Each row of a before or after table is a point. One or more steps were done to the points. Then noise was added and the rows were shuffled. The steps act on columns, c1 being the first. What was done? A step turns or swaps two columns, mirrors them in a line or flattens them onto one, adds a multiple of one to another, or multiplies or shifts one. Angles are multiples of 10 degrees, from the lower column toward the higher: turns from -170 to 170, lines from 10 to 170 but not 90. Use the fewest steps. Two steps may share a column if one is a turn and the other turns, adds or multiplies; they go together, in the order done. Otherwise the lowest column goes first.
(in the rows, 128 means zero)

Before (11 x 2):
[[164 128]
 [ 85 131]
 [149 102]
 [168 136]
 [ 80 193]
 [128 100]
 [121 173]
 [129 134]
 [113 204]
 [125 152]
 [109 142]]
After (11 x 2):
[[185  74]
 [147 116]
 [125 158]
 [ 91 121]
 [ 89 112]
 [129 123]
 [142  80]
 [173 134]
 [156  54]
 [101 150]
 [137 103]]
Steps: turn c1 and c2 by -170 degrees

Before:
[[ 97 156  53  79 113 188]
 [121 119 101 134 192 143]
 [ 79 172  57  84 160 169]
 [124 109 136 133 152 140]
 [142  71 130 131 110  71]
 [105  97 123  74 129 103]
 [152  78 127 116 142 113]
 [113 125 142 138 162 163]
 [ 83  92  74 102 120 112]
 [123  86 135 125 132 163]
 [110  99 133 132  80  97]
 [ 86  85 110 113  89 136]]
After (12 x 6):
[[114 123 140 138 161 162]
 [ 83 101  68 102 121 111]
 [ 86  88 103 114  89 136]
 [142  72 121 131 112  69]
 [ 96 169  58  80 114 188]
 [121 124 100 135 191 146]
 [110  98 128 130  78  96]
 [121  87 128 125 132 163]
 [ 79 185  66  85 159 167]
 [125 108 133 134 152 140]
 [106  97 117  77 130 101]
 [151  79 118 115 142 111]]
Steps: turn c2 and c3 by 10 degrees

Before, 12 rows:
[[133 133 141 131 118 115 135 122 108 124 129 142]
 [105 142 151 111 142 118 123 113 123 131 141 109]
 [104 138 146 150 112 127 153 147 140 121 141 118]
 [104 122 119 166 181 128 158 120 115 133 136 114]
 [102 130 143 118 139 117  75 128 145 138  94 145]
 [101 130 131 107 111 129 130 113  88 118 104 115]
 [124 156 130 130 115 122 149 114 143 134 135 108]
 [104 140 141 119 138 129 171 127 144 126 130 128]
 [111  73 148 104 108 100 154 120 146 115 113 118]
 [103 155 117 118 149 116 133 137 140 113 138 111]
 [100 159  99  99 120 116 143 133 102 208 144 158]
 [108 144 159 100 107  89 126 145 146 126  93 115]]
After (12 x 12):
[[105 140 141 119 139 129 171 127 177 127 131 129]
 [104 142 151 111 143 118 123 112 114 134 140 108]
 [101 129 131 107 111 129 130 113   9 113 106 115]
 [133 133 141 131 118 115 134 122  68 124 129 141]
 [103 131 142 117 139 117  74 129 179 132  93 145]
 [105 138 146 149 111 127 153 146 164 123 142 118]
 [104 122 120 166 181 128 158 120  90 134 135 113]
 [100 158  99  99 120 116 143 132  49 210 130 158]
 [104 156 117 118 149 115 133 137 163 114 140 111]
 [107 144 158 100 107  89 126 144 182 120  95 116]
 [111  72 148 104 108 100 154 120 182 113 116 118]
 [124 156 130 129 114 122 149 114 174 135 133 108]]
Steps: multiply c9 by 3; turn c10 and c11 by -10 degrees

Before:
[[157  74 155 157 100  96 139  65  77 154 150 116 192 167 139  68 117  62
   60  73]
 [115  41  86 158 184 138 164 148 139 142  83 179  74 169 167  61 105 130
  188 178]
 [113 118 171  98 150 120 134 180 146 121 123 121 123 140  63 150 149 102
   98 174]
 [126  82 166 109 149 104 131 143 122 138 108 111 117 108 102 125 133 154
  118 165]
 [127 115 164  99 145 164 120 142 110 118  91 144 109 130  93 157 140 129
  129 133]
 [142  77 110 134 119  83 116  76 104 103 174 110 201 142 150 111 113  78
   70 104]
 [145  69 147 102 101 164 131 126 123 140  93 120  90 123  76 132 109  97
   96 150]
 [102  98 162 107 133 155 139 157 138 141  66 105 166 118 105 120 104 107
  122 162]
 [114  97 157 150 153 128 121 173 123 173 126 133 131 112 105 159 111 101
  154 202]]
After (9 x 20):
[[126  83 167 109 147 102 134 144 123 137 110 112 115 108 101 124 134 154
  118 164]
 [145  68 147 102 100 165 135 126 122 141  93 120  91 123  78 130 110  97
   95 148]
 [112 117 172 101 150 119 144 180 147 121 123 122 125 141  63 149 148 102
   97 172]
 [125 116 164  98 146 163 107 143 112 118  91 145 109 130  93 158 140 128
  129 133]
 [113  95 157 150 153 129 108 172 123 174 126 134 131 113 105 159 112 102
  154 202]
 [157  74 155 157  99  99 157  66  76 154 148 117 192 165 138  67 119  60
   60  73]
 [113  42  86 157 184 138 219 148 141 142  85 180  73 167 168  61 104 129
  189 178]
 [103  97 162 105 133 153 155 157 140 141  67 105 164 118 105 120 106 107
  122 162]
 [142  77 111 133 118  83  97  77 104 102 174 110 201 142 149 111 113  77
   69 104]]
Steps: multiply c7 by 2.5

Before (9 x 64):
[[116  79 124 133 101  80 119 111  64 124  98 198 108 147 124 115 148 113
  115 162 138 127 140 110 125 135 119 202 134 108 122 134 108 155 148 134
  106 150 143 130 160  94 117 147 120  43 128 184 122 105 116 130 129 141
  135 155 134 147 114 180 138 132  46 104]
 [142 120 140 124 133 115  76 121 137  20 105 115 112 105 151 125 154 154
  120 154 163 115 139  57 125 155 123 148 128 102 142 135 153 137 141 151
  147 134  93 135 127 129 121 139 104 117 134 121 142 154 137 174 122 119
  107  98 127 144  75 114 116 103  78 128]
 [138 113  67 131 165 111 157 121 142 128 124 189  98 145 127 135 111 136
  133 141 157 111 131 160 127  84 123 143 140 105 144 125 101 108 112 150
  117 147 127 120 104 153 112 149 110 102  33 110 158 100 105 165 132 161
  141 106 121 151 103 139 101 118 174 117]
 [118 180 131 139 107 132 132 133 143 138  99 108 130 127  90  98 134 140
  115  93  88 118 133 164 107  95 115 187 128 104 140 113 112 168 107 154
  118 129 137  75 128 102 127 112 130 106 148 129 107 104 102 156 112 144
  118 106 125  76 109 145 104  94 147 111]
 [143 104 151 114 105 140 147 150 114 135  99 123 114 142 134  95 109  97
  124 123 169 107  94 157  97  91 118 124 141  99 129 107 102  99 105  94
  106 133 137 141 112 128  97 162 106  90 130 153  93 146 130  48 125 137
  135 129 105 152  75 124 157 148 122 150]
 [127  81 149 119 100 110 163 135 128 150 148 102 139  54 140 107 142 145
  224  94 129 158  98 164 107 155 121 146 109 117 129 103 120  88 112 138
  116 143 145 127 110  91 122 133 178 136 132 113 156 132 110 172 128 166
  122 131 107  92 120 109 101 172 133 112]
 [114  93  66 115 123  38  90 136 142 151 113 170 110 140 130 121 155 117
  113 120 140 113 107 126 184 136 167 140 118 119 128 136 166  85 141 148
  215 116 128 117 180 146 118  85 159 125 124 144 151 116 102 148 122  93
   94 126 152 111  91 120 116 132 150 103]
 [140  81 144 118 107 145 143  89 124 132 107 112 169 144 150 108  92 152
  148 146  91 151 142 157 149 149 124 128  93 211 127 123 152 100 105 134
  114 120 145 124 104 131 131 154 107 133 150 130 158 135 216 159 113 160
  123  85 156 153 137 130 100 107 167 103]
 [120 157 131 119  92 102 153 100 134 156 249 136 122 114  71  93 146 148
  114 140 144 117  57 120 104 161 117 125  95 102 140 134 102  95 163 150
  117 143 114 123 121 119 140 155 119 116 145 137 158 106 152 118 135 101
  129  90 127 146 133 114 109 111 166 141]]
After, 9 rows:
[[129  81 147 118 100 108 166 133 127 152 150 103 140  53 142 106 143 146
  223  94 130 157  96 165 106 153 121 149 112 119 141 103 120  86 113 139
  130 145 145 128 111  93 122 131 178 135 131 114 153 133 111 169 132 166
  123 133 105  94 120 106 102 170 134 112]
 [120 155 131 121  93 100 152 102 131 156 248 136 122 112  71  89 147 147
  113 135 140 118  55 120 107 159 115 123  94 102 146 134 103  98 164 146
  133 143 110 123 122 121 138 154 119 119 145 135 161 103 153 118 117 102
  130  94 127 148 134 113 107 115 166 142]
 [115  91  66 115 122  37  87 135 137 153 112 169 112 142 130 119 156 116
  111 120 138 108 104 129 183 136 165 142 119 117  47 134 167  85 144 152
  113 114 126 118 175 145 116  86 160 125 121 144 150 116 102 149 103  94
   93 126 150 111  93 121 118 132 148 105]
 [142 119 139 124 132 118  75 122 136  21 105 116 111 107 151 121 156 153
  122 152 162 112 138  55 124 157 123 145 127 102 113 136 156 138 145 153
  116 134  96 134 128 130 120 138 105 116 133 122 142 153 136 176 112 119
  106  98 129 142  75 115 116 104  80 128]
 [138  83 145 118 108 144 141  89 122 132 104 112 170 146 154 107  95 154
  147 147  93 150 144 161 149 152 122 128  92 213 142 125 153 100 106 135
  112 116 147 122 103 129 130 156 109 135 148 128 154 137 216 156 140 159
  120  88 157 154 137 128 101 107 171 102]
 [116 183 132 139 108 134 134 133 142 141 100 104 129 125  91  97 131 141
  114  92  89 121 136 163 110  97 114 190 128 107 142 111 112 168 104 152
  110 126 138  75 128 102 126 110 130 109 148 130 108 102 106 156 124 142
  122 107 124  78 110 146 104  92 150 109]
 [118  80 125 134 101  79 118 113  65 126  99 200 108 146 125 115 149 114
  115 162 138 128 140 112 123 135 116 203 134 108 145 136 109 154 150 133
  133 151 144 130 157  93 117 147 118  46 129 184 122 107 119 130 143 141
  137 155 133 150 112 184 138 133  49 102]
 [143 109 150 112 105 139 148 151 113 138  99 120 116 143 136  96 107  95
  123 122 170 107  94 157  98  91 118 124 141 102 150 111 101 100 108  95
  127 133 134 140 112 130  97 163 110  87 129 154  94 147 129  50 135 137
  136 130 104 153  76 127 159 148 120 149]
 [138 115  65 132 164 112 158 122 144 128 123 193 101 146 128 136 110 136
  135 143 157 113 128 159 129  82 127 145 138 107 142 125 101 107 114 150
  128 146 129 121 102 154 112 151 112 100  34 110 156  99 108 167 117 160
  143 109 122 150 102 139 102 120 173 117]]
Steps: turn c31 and c37 by 70 degrees; turn c37 and c53 by -110 degrees

Before:
[[139 140  69 108 151 140 134 117 164 152  90 136 115 134 140 100 109 122
  156 148 122 120 139 123 158 146 166 114 132 155  85  65 155 103 156 149
  113 169 170 116 175 147 166 174 141 144 160 140 100 107 102 108  86 127
   54  67  82 121  96 132 167 151 134 162]
 [ 94 108  79 140 137 178 105 128 103 167 102 152 180 131 126 147 133 118
   83 126 175 150 101  90 107 132  81 168 147  98 155 129 159 131 142 127
  130 133 134 110 133 113 180 196 122 158 127 163  92 178 130 149 170 138
  123 151 114  79 209 164  57 138 123 178]
 [125  96  65 150 158 142 110 131  52 129 150 227 186 124 102 134 144 187
  102 122  94 123 100 119 129 113 105 110 148 103 168 125 111 135 111 131
  128 124 143 132 118 130 232 155  99 147 105 154  98 167 126 146 195 137
  126 119  97 104 177 136  74 150 133 157]
 [136 152  70 157 108 179 151  99 159 163  87 172 150 104 121 133 134 108
  181 133 153 119 181 107 153 184 170 117 107 182  43 120 172 132 193 121
   92 124 155 130 167 103 138 150 144 136 129 151 163 102  48  86  75 132
   72  95  74 158 107 135 159 160 114 153]
 [158 141 156 128 163 124 153 129 107 140 138 104 114 114 102 153 114 136
   74  92 184  90  80 169  58 128 162  97 140 102 162  93 110 125 114 120
  122  89 158 170 111 114  80 145 117 116  85 141  88  79 126 133 123  98
  124 208 144 120 119  66 129 179 125  47]
 [150 152 156 160 158 103 158 121  88 135 179 119  95  96  88 125  91 119
   64 121 177 115  70 127  64  73 158  94 121 160 164 126 140 116  94 126
  128 106 127 112 113 101  91 117  99 110 140  93  83 128 117 169  82  62
   72 217 158 115 158  57 128 185 150  84]
 [171 127 153 136 122 145 165 130 100 119 138  88 101 109  89 129 112 166
   89 125 164 131  60 114  61 125 145 109 116 138 162 105 129  94  83 106
  125 108 140 134  90 138 124  72 133  83 130 135  76  96 128 191  98 112
   75 206 132 123 143  88 103 139 127  38]
 [153 117 162 104 123 159 152 105  79 136 163  81 105  92  94 131  76 106
   96 116 166 108 113  86  27 117 157  88 116 112 142 118 131 123 100 135
  112 137 125 137 117 123 112 132  79  83 135 127 103  75  94 148 119  93
   97 187 136 120 133  76 174 146 148  81]
 [163 151 170 134 126 151 167 103  75 126 170  98  87 109 111 154  58 131
   44 107 172 123  82 114  48 113 146 122  73 109 152 132 115  72  96 116
  119  61 159 125  64 116  88 145 109 112 127 122  79 122 130 116  76  98
  104 173 133 118 112  67 123 144 150  68]
 [146  88 122 175 116 149 126 125  68 142 129 196 181 175 134 113 197 131
   89 153 122 168  90  94 145 119  93 126 130  81 149 128 134 117 122 163
  133 117 128 142 145 135 167 200 129 147 162 150  71 139 122 146 176 126
  146 164  98  99 175 149  91 149 143 150]
 [165 126  69 144 143 139 119  99 159 120  62 143 110 138 158 128 104  95
  177 134 133 100 128  93 142 143 171 126 107 195  74 111 152  95 168 118
   99 159 140 131 205 136 183 125 142 117  95 114 174 118  88  78  94 107
  143  78 110 160 122 142 144 161 132 160]
 [118  51  73 140 132 136 112  96 106 162 107 191 178 122  90 143 179 131
  106  80 125 142  74  82 156 150 110 110 178  58 151 152 164 120 106 169
  135 105 127 118 109 130 189 187 120 148 135 119  74 163 125 102 151 142
  126 135 106  98 182 172  73 155 109 152]
 [121 130  88 127 168 148 128 119 120 160 130 149 144 143 150  83 110 109
  138 158 134 123 134 101 140 128 183 162 118 169  69 123 189 128 165 135
  112 138 114 100 180 147 177  98 139 157 123 145 156  86  94  84  96  92
   96  68 115 118 105 126 144 128  77 116]]
After, 13 rows:
[[158 141 156 129 162 125 153 130 104 141 138 105 115 114 102 152 115 137
   74  92 184  91  79 170  58 128 162  98 140 101 162  93 110 124 114 121
  122  89 157 170 111 123  81 144 117 115  85 140  87  80 126 133 124  99
  123 208 144 120 119  66 129 179 125  46]
 [172 128 153 136 122 144 164 129 104 118 138  87 102 108  90 129 112 166
   89 125 164 132  60 115  61 125 144 110 115 138 162 105 130  94  83 105
  124 108 140 134  90 146 125  72 132  82 132 135  76  96 128 191  99 111
   75 206 132 123 143  87 102 140 127  37]
 [145  87 122 174 116 151 127 125  74 142 129 197 181 176 135 114 198 131
   90 153 124 168  90  94 145 118  94 126 130  80 149 128 135 116 122 163
  133 117 128 143 145 156 168 200 130 147 162 151  70 138 122 146 176 126
  145 164  98 100 175 149  91 149 143 150]
 [ 93 108  80 141 138 177 106 129  99 168 102 152 181 132 126 147 133 118
   83 126 175 151 100  91 107 134  81 169 147  98 155 129 159 131 142 127
  130 133 133 110 132 123 180 196 123 157 127 163  92 178 129 148 171 139
  122 150 114  78 208 165  58 138 123 178]
 [124  96  64 151 158 141 110 131  56 129 150 228 184 125 102 134 145 187
  102 122  94 123 100 119 128 113 105 109 148 103 168 125 110 135 111 131
  128 125 143 133 117 156 232 156  99 147 105 155  97 168 127 146 197 137
  125 119  97 103 177 136  75 150 133 158]
 [149 152 156 160 158 102 158 121  81 136 178 118  95  96  87 125  91 119
   65 121 176 115  69 126  63  74 159  94 121 159 164 126 139 115  94 126
  128 107 127 111 113 117  91 116 100 109 141  92  83 128 118 169  82  63
   73 217 157 114 158  57 127 185 149  84]
 [119  51  73 141 132 135 112  96 108 162 107 190 178 121  90 142 178 132
  106  80 126 141  75  82 155 150 110 109 178  58 153 151 165 120 108 169
  135 104 128 118 109 138 189 186 121 147 135 119  75 163 125 103 152 142
  126 136 106  99 183 171  73 154 110 152]
 [162 149 170 134 127 152 167 103  74 126 170  98  86 109 109 154  58 132
   43 107 172 123  82 114  48 112 145 122  73 109 152 132 115  73  96 117
  119  61 158 125  64 135  87 145 108 113 126 122  80 121 131 117  76  99
  105 172 133 118 113  66 124 144 150  69]
 [153 117 163 105 123 159 152 105  80 136 163  80 106  91  95 132  76 106
   96 114 166 109 113  86  27 117 157  88 115 112 141 119 131 123 100 132
  112 137 125 137 117 140 113 132  79  84 136 126 103  75  94 147 120  93
   97 188 136 120 134  77 175 145 148  81]
 [135 151  69 158 108 179 151  99 149 163  86 170 150 105 121 131 134 108
  182 133 153 120 181 108 154 184 170 117 109 181  43 120 172 133 193 122
   93 124 155 131 167  94 138 150 145 135 130 150 163 103  48  87  75 133
   73  94  75 159 107 134 160 161 113 154]
 [121 130  88 127 168 148 128 119 127 161 131 150 146 143 148  83 110 110
  138 158 135 124 135 102 140 128 183 162 118 169  68 122 188 129 166 135
  112 138 114 101 179 147 177  99 140 157 123 144 156  85  95  83  96  92
   96  67 116 118 105 126 144 127  77 118]
 [166 126  69 144 144 140 118  98 159 120  62 143 111 139 157 129 104  95
  178 135 134 100 127  93 143 142 171 126 108 196  74 112 153  95 167 117
   99 159 140 131 204 125 183 126 142 116  95 113 174 117  88  78  93 107
  143  77 109 162 122 143 143 162 132 160]
 [139 141  69 109 151 141 134 118 170 152  89 135 117 134 140 100 109 121
  156 147 122 119 139 123 158 146 166 114 132 155  84  65 155 103 157 149
  113 170 170 116 175 134 165 176 141 144 160 140 100 106 102 108  86 128
   55  67  81 121  96 132 166 151 135 162]]
Steps: turn c9 and c42 by -20 degrees
